Each point is reached from the start by the listed moves, each made once or not at all, plus a little noise. Is the number of moves made odd or even? Then give how often each move was made.

Moves:
(1): [-62  10  42  16  36]
(2): [  0  80  14 -23  -9]
Start: [-21 -10   1  -6  12]
Points:
[-85  -2  43   8  46] -> odd (1, 0)
[-83  78  57 -12  38] -> even (1, 1)
[-18  -5   3  -5  13] -> even (0, 0)

Moves:
(1): [  5   5  -8 -17   1  -6  -7 -17 -16  -1  -7]
(2): [-10  23  -9  10 -26   1   9  15   1   0  13]
(3): [15  4 -4 -5 -4 -7 -5 20  4  9 -3]
(4): [ -9  -6   4  18  -3 -24 -22  -2  -1 -10 -14]
(5): [  8   1   4  18   1  -1  10   9 -12 -21  -8]
(6): [ -9  -9 -18 -14 -20 -14  21  -6   4  10  -2]
(7): [ -7  -8  27  -5 -24  -1 -27   3   2   5   3]
(8): [-15   6 -10   3   9   6   0  25  -2 -11  14]
(9): [-13 -13  -6   1  -6 -17 -14  11 -14  29  11]
(10): [-12  -2  18  11  11   0   8   8 -10   3 -22]
(11): [ 10   4  -9  16  -7  24  17  -1  12 -12  -4]
Start: [  1  -5 -12  -1 -14   2   5  15   2   3   6]
Points:
[-50  -1  10  31 -57 -39 -47  95 -19  27   9] -> odd (0, 1, 1, 1, 0, 0, 1, 1, 1, 1, 0)
[-19  21   1  29 -54  26   6  86   8  -3   9] -> even (0, 1, 1, 0, 0, 0, 1, 1, 0, 1, 1)
[-29   8  -8  52 -77 -14  14  87  -1 -24 -16] -> odd (0, 1, 1, 1, 1, 1, 1, 1, 0, 1, 1)

Moves:
(1): [  2  -9  10  -6   8  13   0   0  -2   2   6  -6  -2 -16   2 -15  -6   4
   8  -5  -1   2   6 -11  11]
(2): [ -9  -7 -11   3  -2   5   6   5  10   9 -17 -13  -2 -12   0 -13  -8   2
   3   4  -5   3   0   1  -3]
(3): [-11   5  12  12  -2  -4  -1  -4 -13  -8 -13  -2   0 -14  10   4 -17  -2
  11 -13   3 -15  -6  -9   4]
(4): [  4  -6   9   2   5  -6  -5  -3  -4 -13  -8  10   1  -5   6  -8   8 -12
  -7 -11   5   6   4  -1   0]
(5): [ 13  17  -6  -2   5   9 -12  -7  -8  -4  -1   3 -10   0  -5   5   0   1
   5   4  -3  -4   3  -4  -3]
(6): [  4   6 -13  -3   0  -4  12  13  11 -16   2 -13   0  -3  19  17  -3   6
   4 -20  -6  16   8   3  10]
(7): [ -4  -6   4   9  10  -1   2  -4  -1  -4   7 -13  -6  17  -1  -3   1 -20
   0  -7  -2  -5  -5   2   9]
(8): [-13  -1   2   0  -4  13  12  -1  10   5  -1  -7  -1   6  12   1  -4   1
  -9  -4   2  -4   9  -2  24]
(9): [ -6   0  -6 -16 -13  -9   6  -3  -4   3  -4  13   3  -6  11  -8 -18  -2
   0   5   3   3  14  12   5]
(10): [  2   8 -12   7   1  -5   3   4  -2   7   5 -12   5   5  17   8  -7  -8
   3   7   3  -2  -4  -7   6]
(11): [ -1 -18   0  -7  12  -1 -11   9  -3  -4   5   7  -7  11  -7  10   0 -11
   6  10  -6   5  -3  -2   6]
(12): [  1 -12   7   5   5  -9 -11  -1   1  -3 -10  -1  -8  -2 -10  -4   3   2
   2 -12   6  -1   7  19  -2]
(13): [ -1 -22  -4 -11   2   6   9  -4  -8   8  14   9  -5   1  12   9  -8  -2
  -3   0   9  17   7  11 -19]
(14): [ -9   7   0  19   3  -9  -4   8  -3 -23  -1  -7   7  13   3  12   9  -1
   0   0  -3  12 -11  28   3]
(15): [ -9   0  -9  -2  12  -7  -2   6  16   1   3 -26  -8   0  -2   9  -1  -6
 -12   3  -4   8  -6  -4  -9]
(16): [  5   9   3   2   4   0   9   2  -5  10 -24   2   1  11  -3   2 -10   6
  -3   4 -13  -6  -7  11   2]
(17): [  9   3   7   7   1   6  -9   6  -1   5   7  14   5   7   2   7 -12  -6
   6  16 -19  -2  25  -8  -5]
(18): [ 15  10  -3 -10 -13 -10  10 -16   7  13   3  -1  -5 -17  27  -5  11  -1
   1   3   3  -1   4  18  10]
(19): [  3  -8   3   5   6 -13   8   1 -11   7  10  23  -3  -4   6  -4  -2   7
  -8   2  -7 -15  -4  10   5]
(20): [  1   1  -7  22   5   3  -4  -3  16 -10  -4  -3  -1 -17  10  -4 -10   1
   4  15  15  -6  -1 -18   8]
(21): [  8  -2 -11  13   4  -8   2  -7   7   8   8  -9   9  -1  -4  11   4  -9
   2  -2  -5  19   1   4  14]
(22): [-18   2   5  11   7 -16  -2  13   6  13  13  20  -3  -6  -8   5   4  14
  15  -4   6  -7  -1  10   0]
(23): [  2  -8   8  -4   1  -1   8 -12  -8   7 -17   5   4  19  13  -5  13  18
  -1   2 -12  12  -4  -5  -9]
(24): [  3 -10  17  -2  -2   9  14  -3  -9  14  -8  -5   0  -3  -7   4   0  -3
  -2   5   5  13  23  -9  -2]
Start: [  5  -6   5  -3 -19   2 -15   1  -3 -23  13  11  -6   6 -13   8  -1   3
   3  13 -10   8   4  15  14]
Points:
[ 36  -8 -19  22  -2 -22   4  19  13 -14  -8  26 -13 -19  61  17 -29 -12
  14  43 -42   7  25  23  51] -> even (0, 1, 0, 1, 0, 1, 0, 0, 0, 1, 1, 0, 0, 0, 0, 1, 1, 1, 1, 1, 0, 0, 0, 0)
[ -5 -32 -15  26  13 -22 -14  24   3 -33   2 -12 -28  13  42  61 -80 -37
  19  20 -21  21  35  25  25] -> even (0, 0, 1, 0, 0, 1, 1, 0, 1, 1, 1, 1, 1, 0, 1, 1, 1, 0, 0, 1, 0, 0, 0, 0)
[-22 -39  -8  25   3  -9  14  13   4 -42   1   0 -16 -34  70  -8 -66 -27
  20  -5  -5  -2  22  -8  95] -> even (1, 1, 1, 1, 0, 1, 1, 1, 1, 1, 1, 0, 0, 0, 0, 0, 0, 0, 1, 1, 0, 0, 0, 0)
